Each point is reached from the start by the listed moves, each made 0, 1 or 2 times, or once backwards (-1), plus a little noise. Say if it took an odd or an even number of moves. Then give how often each move was made.

Moves:
(1): [ 0.032, -0.025, -0.021]
(2): [0.023, 0.010, 0.012]
(3): [-0.007, -0.030,  0.014]
Start: [ 0.011,  0.005, -0.001]
Points:
[0.017, 0.023, 0.059] => even (-1, 2, 1)
[ 0.045, -0.085, -0.043] => even (2, -1, 1)
[0.035, 0.016, 0.010] => odd (0, 1, 0)
[ 0.020, -0.045,  0.038] => odd (0, 1, 2)
[ 0.093, -0.064, -0.019] => even (2, 1, 1)

Moves:
(1): [ 0.008, -0.005, -0.023, -0.009, -0.045,  0.008]
(2): [ 0.008,  0.016, -0.007,  0.006,  0.007,  0.027]
(3): [-0.006,  0.024,  0.012, -0.008, -0.002, -0.012]
(4): [ 0.034, -0.013,  0.002,  0.020, -0.014,  0.008]
(5): [ 0.036, -0.002,  0.000, -0.033,  0.013,  0.005]
(6): [-0.014, -0.013,  0.046,  0.010, -0.008,  0.034]
Start: [ 0.001,  0.007, -0.002,  0.007, -0.006,  0.014]
Points:
[ 0.005,  0.006, -0.074,  0.042, -0.094,  0.091] => even (2, 2, -1, 0, -1, 0)
[ 0.009,  0.016, -0.043, -0.062,  0.025, -0.048] => even (0, -1, 0, -1, 1, -1)
[ 0.091,  0.012, -0.015, -0.055, -0.064,  0.130] => odd (2, 2, 0, 0, 2, 1)
[-0.045,  0.005,  0.013, -0.034, -0.099,  0.017] => even (2, -1, 1, -1, 0, 1)

Moves:
(1): [ 0.004, -0.004,  0.016,  0.016, -0.001, -0.028, -0.003,  0.005, -0.005,
  0.025, -0.002]
(2): [ 0.023,  0.015,  0.013,  0.014, -0.020, -0.021, -0.007,  0.026, -0.012,
 -0.006, -0.015]
(3): [ 0.012,  0.009,  0.002,  0.002, -0.026, -0.003,  0.016,  0.003,  0.021,
 -0.007,  0.010]
(4): [-0.008,  0.019,  0.016,  0.019,  0.007, -0.001, -0.012, -0.011,  0.000,
 -0.014,  0.005]
(5): [ 0.029,  0.023, -0.001,  0.014,  0.021, -0.035, -0.018,  0.062, -0.012,
 -0.028,  0.008]
(6): [ 0.017, -0.004,  0.017,  0.011,  0.008,  0.017,  0.022,  0.008, -0.009,
 -0.003, -0.002]
(7): [ 0.005, -0.008, -0.016,  0.004, -0.007, -0.011, -0.011, -0.003, -0.015,
  0.000,  0.015]
(8): [-0.013, -0.020,  0.009,  0.001, -0.003,  0.002,  0.017, -0.017,  0.005,
 -0.003, -0.022]
(9): [-0.013, -0.005, -0.013,  0.024, -0.014, -0.001, -0.032,  0.040,  0.003,
 -0.003, -0.001]
Start: [-0.002,  0.017, -0.023, -0.009,  0.000,  0.009, -0.029, -0.007,  0.039,
  0.008, -0.013]
Points:
[ 0.089,  0.052,  0.017,  0.025, -0.014,  0.004,  0.003, -0.002, -0.031,
 -0.050, -0.012] => odd (-1, 2, 0, 1, 0, 2, 2, 0, -1)
[ 0.112,  0.059,  0.025,  0.105, -0.008, -0.096, -0.029,  0.193,  0.033,
 -0.020,  0.014] => odd (2, 0, 2, 0, 2, 2, 0, 0, 1)
[ 0.042,  0.084,  0.058,  0.130, -0.056,  0.002, -0.060,  0.125,  0.039,
 -0.051, -0.046] => even (0, 2, 1, 2, 0, 2, -1, 0, 2)
[-0.048, -0.037,  0.061,  0.012,  0.030,  0.095,  0.053, -0.099,  0.037,
  0.017, -0.088] => even (0, 0, -1, 1, -1, 2, -1, 2, 0)

Moves:
(1): [-0.005, -0.006, -0.006, -0.006, -0.022,  0.008,  0.003,  0.004, -0.013,
 -0.021,  0.000,  0.005, -0.007]
(2): [ 0.008,  0.002, -0.017,  0.011,  0.001, -0.005, -0.014,  0.007, -0.004,
 -0.002,  0.003,  0.010,  0.002]
(3): [-0.014,  0.029,  0.005,  0.021,  0.024, -0.001, -0.024,  0.014,  0.012,
  0.000,  0.003,  0.031, -0.014]
(4): [-0.001,  0.002,  0.008, -0.001,  0.021, -0.014, -0.003,  0.011,  0.004,
 -0.014,  0.022,  0.021, -0.006]
(5): [ 0.006, -0.005, -0.022,  0.030,  0.011, -0.017,  0.008, -0.003,  0.032,
 -0.010, -0.023, -0.029, -0.010]
(6): [ 0.000,  0.011,  0.004,  0.001, -0.011, -0.007,  0.002, -0.008,  0.003,
  0.004,  0.001, -0.005,  0.002]
(7): [-0.020,  0.020,  0.013,  0.000,  0.006, -0.012, -0.012,  0.004,  0.004,
  0.040, -0.007,  0.013, -0.020]
(8): [ 0.006,  0.016, -0.002, -0.022, -0.010, -0.005, -0.001, -0.042, -0.005,
  0.025, -0.036, -0.002,  0.010]
(9): [-0.010,  0.006, -0.017,  0.004,  0.003, -0.002, -0.033,  0.011,  0.025,
 -0.004, -0.004,  0.024,  0.003]
(10): [ 0.027,  0.001, -0.009,  0.013,  0.009, -0.005, -0.002,  0.002,  0.034,
 -0.004, -0.011, -0.023, -0.022]
(11): [ 0.007, -0.007,  0.002, -0.009, -0.006,  0.006,  0.027,  0.013, -0.009,
 -0.005, -0.004,  0.013,  0.010]
Start: [ 0.006,  0.001, -0.001,  0.014, -0.009, -0.004, -0.008,  0.004,  0.003,
  0.005,  0.007, -0.008, -0.010]
Points:
[ 0.048,  0.022, -0.017,  0.007,  0.074, -0.041, -0.050,  0.020,  0.129,
  0.000, -0.024,  0.036, -0.037] => odd (-1, -1, 0, 2, 0, -1, 0, 1, 2, 2, 1)
[-0.034,  0.139, -0.029,  0.096,  0.048, -0.059, -0.152, -0.020,  0.194,
  0.113, -0.109,  0.002, -0.120] => even (0, -1, 2, -1, 1, 1, 2, 1, 2, 2, -1)
[-0.001,  0.076, -0.040, -0.012, -0.039,  0.000, -0.052, -0.021,  0.059,
  0.069, -0.118,  0.067, -0.022] => odd (1, 0, 1, -1, 0, 0, 1, 2, 2, 1, 2)
[ 0.046, -0.004, -0.098,  0.048,  0.003, -0.056, -0.038, -0.052,  0.034,
 -0.078, -0.048, -0.018, -0.024] => odd (2, 2, 0, 2, 2, -1, -1, 2, 0, 0, -1)
[-0.011,  0.012,  0.047, -0.015, -0.038, -0.030,  0.040, -0.038, -0.046,
  0.082,  0.013, -0.041,  0.015] => odd (-1, 0, -1, 0, 0, 2, 1, 0, -1, -1, 0)
[-0.040,  0.090,  0.004, -0.017,  0.003,  0.010, -0.110, -0.058, -0.017,
  0.031, -0.018,  0.101,  0.027] => odd (0, 0, 2, 0, -1, 0, -1, 2, 1, -1, -1)
[-0.052,  0.000, -0.032,  0.032, -0.072, -0.044, -0.016, -0.031,  0.042,
  0.001, -0.038, -0.059, -0.030] => even (2, -1, -1, 0, 2, 2, 1, 0, 1, -1, -1)
